Each row of a before or after table is a point. One or more steps were done to the points. Then noise was added and the rows were shuffled. The steps act on columns, c1 being the first. Name the steps. A step turns or swaps two columns, mirrors them in a line or flattens them onto one, adds a multiple of one to another, or multiplies or shifts one. Angles are multiples of 10 degrees, from the lower column toward the higher: turns from -170 to 170, lines from 10 to 170 but not 90. Use the fewest steps. Two steps may share a column if one is a turn and the other turns, adds or multiplies; they go together, in the order done. Otherwise the lowest column goes first.

Before, 14 rows:
[[ 31 -28]
 [ 54  14]
 [-58  -7]
 [ -2 -13]
 [ 27  66]
 [-28  -2]
 [ 32 -47]
 [-20 -28]
 [-37  59]
 [ 28  41]
 [ 47  33]
 [-70 -33]
 [ -4  65]
 [-42  16]]
After:
[[ 15 -53]
 [-10  23]
 [ 14  29]
 [-70   4]
 [-45 -59]
 [ 41 -13]
 [-32  28]
 [-20 -45]
 [-56 -32]
 [ 58  -7]
 [ -6  77]
 [ -6 -55]
 [ 13   9]
 [-24  51]]
Steps: mirror c1 and c2 in the line at 150 degrees

Before (10 x 3):
[[ 39 -21  32]
 [ 79 -12 -19]
 [-14 -20   2]
 [-31 -17  -5]
 [-22 -24 -22]
 [-26  28  -5]
 [-28  -9   1]
 [-31 -25  -4]
 [ 27 -17  -7]
 [ -2  32  13]]
After (10 x 3):
[[ -8  25   6]
 [  0  41 -11]
 [ 26 -19  38]
 [-60 -53 -57]
 [ 39   3 -15]
 [-31 -11 -21]
 [ 11  27   3]
 [ -5  32 -67]
 [  8  34 -15]
 [-40 -16  96]]
Steps: turn c1 and c2 by -130 degrees; multiply c3 by 3

Before (13 x 6):
[[-52 -49  21 -25  20 -14]
 [ 49 -71   7  35   9   2]
 [ -8 -47 -36  12  -1  79]
 [ 43  41  -7  -2 -16   6]
 [ 47   0  22 -32  35 -14]
 [ 10 -12 -46 -24  -9  49]
 [-20 -60 -55  40   7  17]
 [ 44  -5 -76  17 -19  39]
 [ 14 -71 -26  52  18  44]
 [ 22 -60  35  35 -18 -16]
 [ -1  30 -55  33  -7  50]
 [-36  16 -74  38  41  95]
 [-19  42 -36  47   1  91]]
After, 13 rows:
[[ 11  23 -36 -53  -1  49]
 [-23 -58 -22 -66  -4  14]
 [  7  17  41  22 -24 -14]
 [-22 -60   6 -55  18  42]
 [ -4   2  -1 -91 -23  93]
 [-21 -48  15 -18  28   0]
 [ 10  30 -19 -51  17  88]
 [  4  -6 -26 -13 -40  47]
 [  4  10 -53 -51 -25  39]
 [ 19  46 -17  -1   0   7]
 [-19 -46   4   5  51 -15]
 [-20 -57  29  21 -13 -11]
 [-16 -45 -17 -33  -7  80]]
Steps: flatten c1 and c2 onto the line at 70 degrees; turn c3 and c5 by -60 degrees; turn c4 and c5 by 130 degrees

Before (11 x 8):
[[-26  -4 -29  26  -3 -10 -26 -24]
 [-22 -26  22  44 -25   0 -32  16]
 [-26   5  -2  22  17  -3 -12   4]
 [ 30  12  54  -7  15 -17  57 -23]
 [-37 -46   4  -6   9  -8  -2  11]
 [ -6  25  -4  -2  19  47  -6  -8]
 [-54  13 -36  -5 -14 -18   6  17]
 [-50 -59 -12  26 -16 -14 -10   0]
 [ -4   5 -14 -19 -13   5 -23  -4]
 [-74  17  -8 -32 -14   5   6 -25]
 [ 28  16  29  -1 -12   7  95 -22]]
After, 11 rows:
[[ 11   9 -15 -21   4   5   1   8]
 [ 16 -75   3   7 -33  -7   1   3]
 [ 37 -42  22  47  -2   0   1  -6]
 [  4   9  -2  26 -32  -4  -2  -8]
 [ 20  -6 -31  17 -17 -10   0 -41]
 [ 47  21 -35  22 -31 -17  -4   9]
 [-11  25  30 -19  32   9   0 -16]
 [ 44 -95 -10  33 -27 -13   0 -22]
 [-32  18  55   0  13 -20   1 -25]
 [-10  43  -3 -45 -16  47   0  18]
 [ 62  25  -8 -42 -47   6   3  -3]]
Steps: turn c1 and c5 by 130 degrees; multiply c2 by 1.6; add -1 times c6 to c4; turn c4 and c8 by -30 degrees; multiply c7 by 0

Before:
[[ 40  31 -35  24  13  -4   7 -31   7   8  54]
 [ -9  13 -21  38  10  14  19 -56 -53  -2  61]
 [ 41 -46  45   8 -55  77 -10  -7  48  25  68]
 [-16  35 -62  57 -62 -11  38 -26 -10   2 -30]
 [-48  24 -63 -13 -13  42  32  -8 -47  61  15]
 [ 38 -34   8  46  -6  27 -69 -57 -44  -1  -1]
 [ 26  -1 -51 -60 -20 -24  43 -53 -17  14 -26]
 [-37  47  10 -50 -68 -25 -37 -35   9 -43   9]
 [-60 -27  -4  54 -18  66 -21 -43  24  22 -17]]
After (9 x 11):
[[ 41  31 -28  24  13   2   7 -30 -21   8  39]
 [ -8  13  28  38   9  13  19 -56 -52  -3  43]
 [-37  46   0 -50 -68 -54 -37 -36  13 -42   6]
 [-48  23  -4 -13 -14  84  32  -8 -79  62  10]
 [ 39 -34  38  45  -6  28 -68 -57 -22  -2   0]
 [ 26  -1 -19 -59 -20 -13  43 -54 -49  13 -17]
 [-18  34 -32  57 -61  -9  37 -26 -55   2 -22]
 [-61 -27 -22  54 -19  80 -22 -43  13  22 -12]
 [ 41 -47  -7   8 -55  95 -11  -7  65  27  50]]
Steps: turn c3 and c9 by 50 degrees; add 0.7 times c10 to c6; multiply c11 by 0.7

Before:
[[ -6   6 -22  24  14 -28  26 -20  18 -16  19  33]
 [  2 -11  -1  19 -11  19 -22  21 -25  22  14  20]
 [ 14  -3 -18  19   1 -28 -17 -10  13  -6 -11 -21]
 [  7  26 -19  15  -4 -12 -19  22 -27  26  25   0]
 [ -5  17 -30  23 -31 -12  -9  31   1   5  -2   6]
 [-10   2 -22  29 -11 -16  28   0   2  17   2   5]
 [ 12  14  19   6  15 -11   1   3 -15 -18  32 -16]
 [-23   6   9  -4  16  18   3 -20  20  -3   0   1]
 [  1   7 -21  -6   7 -28  28  15  11   4  18  11]
 [ 30  17 -19  -5 -13  25  13  24 -25  12  15  16]
 [-23 -12  -9 -10  -4   8   8 -13 -32   6  39 -20]]
After:
[[-23 -20  -9 -10  22   8   7  -5 -97   7  33  23]
 [ 14  25 -17  19  -6 -29 -18  -2  39  -6  -8  23]
 [ -6  34 -22  24  23 -28  26 -30  54 -16   5 -25]
 [ 30  -7 -19  -5   0  26  13  17 -75  12  20 -23]
 [-10  18 -21  29  -7 -16  28  -1   6  17   9  -5]
 [ 12  25  19   6  32 -10   2   8 -46 -19  14  13]
 [  0  35 -21  -6  17 -28  28  10  34   4   9 -15]
 [  2 -29  -1  19   0  18 -23  12 -75  22  18 -26]
 [  7  38 -19  15  13 -12 -19  21 -80  26  22  -8]
 [-24 -11   9  -4  12  17   2 -19  60  -3 -11   6]
 [ -4  29 -29  23 -25 -12  -8  26   4   5  18 -16]]
Steps: add -1 times c6 to c2; turn c5 and c11 by -40 degrees; mirror c8 and c12 in the line at 170 degrees; multiply c9 by 3

Before, 13 rows:
[[ 14   6  -2  23   7 -17  -8  -8  -6  -4   1  -4 -22  33]
 [-12  -4 -11 -16 -15 -41  27  12  -4   0  -8  13   9  -3]
 [-25  16 -17 -17 -12 -35  39  -1  12  30  -9  15  -4 -28]
 [ -4  11   6 -15 -17 -15  14  13  -4   6 -15  -7 -11   6]
 [ -3   8  -7  12   8 -15   1  28  10  -8   1  -1 -15  17]
 [ 15  -2  10  -8   8 -37  -8  14  11   6  -1  -9 -11   9]
 [ 12 -18   2   9   1 -11  -3  14   5   5 -18  10 -19  15]
 [  2  14 -14 -25 -13 -21  25   0  24  11  -8  15  10  -1]
 [ 16 -11  15  20  14 -10  12   7   7  -9  -3 -16 -11  19]
 [  4  11  22   3  10   1 -15 -14  -1  10  12  23  13  -6]
 [ -3 -11   1   5  22   2 -22 -12   4  -5   4 -11 -10  22]
 [ -8   1  23   9  10  -7  -8 -17  13 -12   8  15 -24  21]
 [ -3  12  14 -28  24   8  10 -26 -10  19  27  44  -1  -6]]
After:
[[  8  22  10  -7   8  78   2  18  11   4  -9  -8   4   4]
 [ -8  25 -11 -15 -15  84  12 -13  -2  -1  -3  13  -2  -8]
 [-20   3 -17 -16 -10  95  11 -30  12  31  18  17 -12 -24]
 [  8  15  15  20  14   5   7  -4   6  -9 -17 -17   5   9]
 [ -1 -15  14 -29  24  -2  -6 -27 -10  23  24  47  -1  20]
 [  9  -8  20   4  10  10  -8   4  -1   7  15  24   6   7]
 [-20   4  20  12  10  17  -7  -4  12 -15 -12  16  -9  23]
 [  7  -4 -15 -24 -12  63   4 -19  24  10  -4  16   3  -9]
 [ -8   7   2   7  25 -18  -8   9   6  -7 -16 -14  -2  17]
 [ -9  -2   5 -16 -20  44   8  -2  -1   4 -11  -9  -5  -7]
 [  4  22   2  10   0   1   3  13   5   4 -23  10  -2  -3]
 [  3   4  -3  23   7  45  -4   0  -7  -4 -23  -5   3  24]
 [ -8  -1  -5  12   8  41   8  15   9  -5 -14  -2  -4  14]]
Steps: flatten c1 and c13 onto the line at 30 degrees; turn c2 and c6 by 150 degrees; multiply c6 by 2.5; turn c7 and c8 by -50 degrees; multiply c7 by 0.4; turn c11 and c14 by 50 degrees

Before:
[[ 18  38  78   2  50  29  27  28 -12  23  34 -29  23 -39 -48  62   6   1
   21   0]
 [-10  20 -67  10 -22  10   0  17  -6 -18 -14  14  13   7  -9  -6 -23  -1
    8  31]
 [  9 -13 -21 -41 -27 -62  -7  36   0 -42  -2 -11 -17  14 -47  18 -17  40
   -3  46]
 [ -2 -63  67 -12  30 -13  29 -16 -62  -4  -7  13 -10  -1  22   3 -21 -25
  -39  45]
 [-12  37  34 -15  -7  30  48   9  27  12  10 -28  12  30 -38  30 -10  46
   14 -18]
 [ 12 -49 -27 -77 -19   2  -9  -1 -39 -53  -1 -29 -14  42  25  11 -29  28
   11   7]
 [ 19  -4 -63 -32   5 -40 -25  -7   5  17 -62  19   7  17 -11 -25 -31  46
   -6  20]
 [  2 -16  65 -25  35  32  42  52  35  32  33 -23  49   7 -84  20 -37  54
   27  -8]
 [-29 -33  -8  12  44 -41  58  -5 -95  13 -24  14  26 -12  43  18  -8 -42
  -38  15]]
After, 9 rows:
[[  7  -1 -22   0 -30 -63  12  39   4 -44  -5 -26 -45   1 -45  16 -17  46
   -7  44]
 [-30 -36  -7 -20  40 -40 -43  -5 -98  15 -24  21  17  42  44  18 -10 -42
  -36  20]
 [ 18  25  76 -23  52  29 -48  30 -12  20  37 -27   9   0 -49  63   4   0
   22  -3]
 [-15  30  37 -20  -8  31  -2  12  27  10   7 -33 -14  54 -40  29 -10  48
   13 -19]
 [ 10 -36 -29 -18 -14  -3  44   1 -41 -59   1 -54 -77  14  22  10 -32  30
   10   4]
 [  4 -31  68 -58  34  31 -13  53  31  35  32 -27  -7  37 -83  17 -40  53
   30 -11]
 [-13  22 -68  -9 -25  13   4  19  -3 -15 -14  17  15   3  -3  -4 -23  -4
   11  38]
 [ -1 -61  63   4  28 -12 -14 -18 -63  -9  -7   3 -15  26  17   1 -20 -23
  -46  45]
 [ 24 -14 -65 -16   4 -34  29  -7   6  17 -64   9 -25 -10 -12 -27 -36  44
   -3  23]]
Steps: add -0.3 times c10 to c2; turn c4 and c13 by 70 degrees; add 0.3 times c13 to c12; mirror c7 and c14 in the line at 60 degrees

Before, 9 rows:
[[-27 -23  24 -20  19  33  50   6 -22  21  35  49 -26 -15 -29  29  34 -13
   48  28  -1  28 -10  27]
 [-29   2 -36  -8  50 -22  29 -40  44  22 -29 -20  35 -12   3  12   7  -3
  -18  -3   0 -38  21  56]
 [ -3  11 -38  21 -26  26  -2 -48  17  11  14  22  40  28   9 -13 -18 -38
    9 -34   2 -61 -29 -20]
 [ -9  46  15 -40 -33  10 -27 -18 -14 -40  47  36  35 -16 -37  59   8  17
    6  20  -5   6  -6 -18]
 [ 43   0  33  -5  49 -23 -13  35 -15  27  29  32  -3  14 -33  49  -4   9
  -35 -25 -41  -2  16 -33]
 [-28  61 -42  20  10 -42  -9  17 -16  17   1 -39  -2  13 -36  55 -30 -31
    6 -44  29 -62   0 -30]
 [ 38  29  26  -9 -28  10 -22 -11 -14   0 -43  31  -1  38  14   7 -16   8
  -10  -9 -16 -32  58  -2]
 [ 42 -20  35  18  -2 -44  41  32  40 -30  46  24  26  17  -1   7  -6  19
  -42  -2 -37 -33  59  40]
 [  0 -22  42 -48 -25   6  59 -13 -33  37 -28  35 -41 -10  25 -19 -22 -10
  -28 -35 -23  -2  14  36]]
After:
[[-27   1 -35   7 -18 -20  48 -39  44  21 -28  52  37 -11 -15   9  10  -4
  -19   3   2 -41  19  52]
 [  0  10 -36  11  28  27  -2 -47  19  13  10 -28  40  28  -4 -16 -19 -37
   10 -32  -2 -63 -30 -28]
 [-27  62 -43 -33 -38 -45 -16  13 -17  18   2  11  -3  10 -12  56 -27 -31
    5 -46  31 -65   1 -37]
 [ -7  44  12 -50  35  10 -47 -20 -15 -41  44 -28  35 -15  28  63   7  17
    4  18  -7   5  -6   3]
 [ 41 -18  32  11  25 -45  66  33  39 -30  46   1  31  17 -33   9  -3  22
  -43  -4 -38 -33  57  26]
 [-27 -22  22 -29  49  33  78   4 -20  21  34  22 -29 -15  -5  29  35 -14
   47  28  -5  29  -9  31]
 [  1 -23  40  14  36   7  94 -15 -33  39 -29 -28 -39  -9  30 -16 -22 -10
  -28 -36 -26  -6  15  53]
 [ 43  -1  32 -41  32 -25 -20  37 -17  26  29  49   0  16   5  51  -3  12
  -36 -26 -36  -2  19 -29]
 [ 37  31  27  10  31  14 -33 -12 -18   0 -41 -28  -3  37  14   4 -16   7
   -9  -8 -16 -34  62   2]]
Steps: turn c4 and c24 by -30 degrees; turn c4 and c15 by -70 degrees; swap c5 and c12; multiply c7 by 1.6

Before:
[[ 16   8 -29   2  18  27 -30  20  19  31 -33  -7  -3 -14 -13 -29  19 -20
   -4 -11  -9 -12 -10   2  -5  10  19  -6 -26 -37 -31  -5  -7  25   2  -6
  -14 -59   3  50 -24 -17 -26  39  12 -26 -77 -21]
 [ 45 -20 -17  67 -40 -12 -58  23  35 -14 -44 -32  17  27  13  31   7 -38
  -22 -11 -14   5 -23  18 -40   1 -24  51  26 -12  47 -23  -6  25  71 -17
    8 -11 -36 -21  17 -52  43 -17 -53  24  13 -12]
 [ 19  23  -5  -6  18  21  24  20 -54   0 -72 -29  25 -11 -33  36 -11  28
   27  58 -48 -47  64  -1  26  19  95 -76  -8  40  28  28  -4   7 -40   1
   -3  -3  20 -43  22  25  32 -12  -1 -12  38  15]
 [ 15  29  -5 -55  31 -61  -1  45  56 -52 -24 -38  -8  17 -84  -3  14  75
   -1  -2  28 -29 -57  78 -10   2  13 -33  -8   5  10 -39  35 -12 -25  42
  -14  52  16  28 -21  43 -26  24 -18 -11 -30  -1]
 [-63  26  13 -14  38 -68   3  61  13 -31   2  24  16  12 -27  61  -9  -3
  -38 -21 -27  28 -13  -9  61   3  19  -1 -48   8 -18 -16 -13 -17  31 -48
    6  -5   9 -41 -45  42  34  36  38 -22 -28 -19]
 [ 28   6  49 -43  32 -30  30 -41  -8 -68  28  -8  29   9 -38 -47  27 -15
  -13   6 -56 -28 -17  26  40  48  16 -25 -10 -39  10  39  -1   4  88 -58
  -56 -34 -42  -3 -67  10  26  14 -40   6 -27  -6]
 [-48  -1  16 -16  -9 -87 -39 -27  24  23  23  53 -17 -10 -15  42  20  25
   26   8 -72  38 -25  13 -60  45 -50   2   0 -12  57   7  19 -38 -32 -50
   -1  -7  59 -17 -10 -17  26  37  28   9 -23  22]
 [-13 -34  37   2   3  -9 -13 -50 -23 -11  46  25  51  19 -20   0 -37 -19
   11 -41 -66 -49  33  47 -41  23  14  24  24 -65  53 -18  19  37 -28  39
   40  39  38  79 -51  18   3  -4  20  37  34  47]]
After:
[[-50   2  24 -14  -4 -88 -37 -25  24  23  21  54 -18  -9 -16  40  -6  24
   24   7 -69  38 -27  14 -62  86 -53   4   2  -2  53   5  20  30 -31 -50
    2  -5  60 -18 -26 -15  26  39  30   8 -25  22]
 [-14 -34 -20   4   2  -9 -13 -51 -25 -11  45  27  49  18 -21   2 -35 -22
   11 -41 -66 -52  37  47 -39  63  13  26  43 -13  54 -20  17  15 -32  40
   39  38  38  81  59  18   4  -3  23  37  32  52]
 [ 13   8   9   1  20  26 -27  18  19  28 -33 -11  -2 -14 -13 -26  24 -22
   -5 -14  -9  -9  -7  -1  -5  48  21  -4 -10   3 -32  -4  -9   2   3  -8
  -11 -59   5  53  34 -18 -24  36  12 -25 -79 -16]
 [ 20  24 -13  -5  18  21  25  21 -55   1 -70 -31  30 -10 -34  36  -1  30
   28  57 -47 -47  61   1  23  55  95 -79 -20   6  25  29  -6 -21 -39   1
   -2  -4  21 -46  -7  29  33 -16  -2  -9  38  16]
 [ 32   8  47 -44  32 -29  31 -40  -7 -71  28 -11  30  10 -37 -51 -22 -14
  -13   4 -54 -27 -16  25  38  89  12 -26   3   0   9  40  -1  48  87 -53
  -55 -30 -43  -3  45   8  26  12 -41   6 -24  -5]
 [ 45 -21   1  68 -39 -15 -59  25  35 -11 -44 -31  19  26  14  35  13 -36
  -21 -17 -11   3 -26  18 -39  39 -25  53  27 -12  46 -21  -6 -30  71 -18
    8 -11 -34 -24   7 -55  42 -19 -54  26  11 -15]
 [-62  26  -3 -13  40 -66   3  59  11 -31   3  24  17  12 -28  59 -12  -2
  -38 -21 -25  31 -11  -9  61  44  22  -3 -44  16 -17 -15 -17  44  31 -47
    4  -8  12 -41  13  38  34  39  37 -19 -28 -23]
 [ 20  29  10 -54  31 -62  -1  46  58 -49 -27 -38  -9  18 -83  -1   5  73
   -2  -1  26 -26 -57  78  -6  38  15 -31  -7   8  13 -39  35  23 -25  39
  -15  54  16  27   4  41 -26  20 -20 -12 -29   2]]
Steps: turn c3 and c17 by -70 degrees; multiply c17 by 0.7; shift c26 by 40; flatten c29 and c30 onto the line at 160 degrees; turn c34 and c41 by 130 degrees
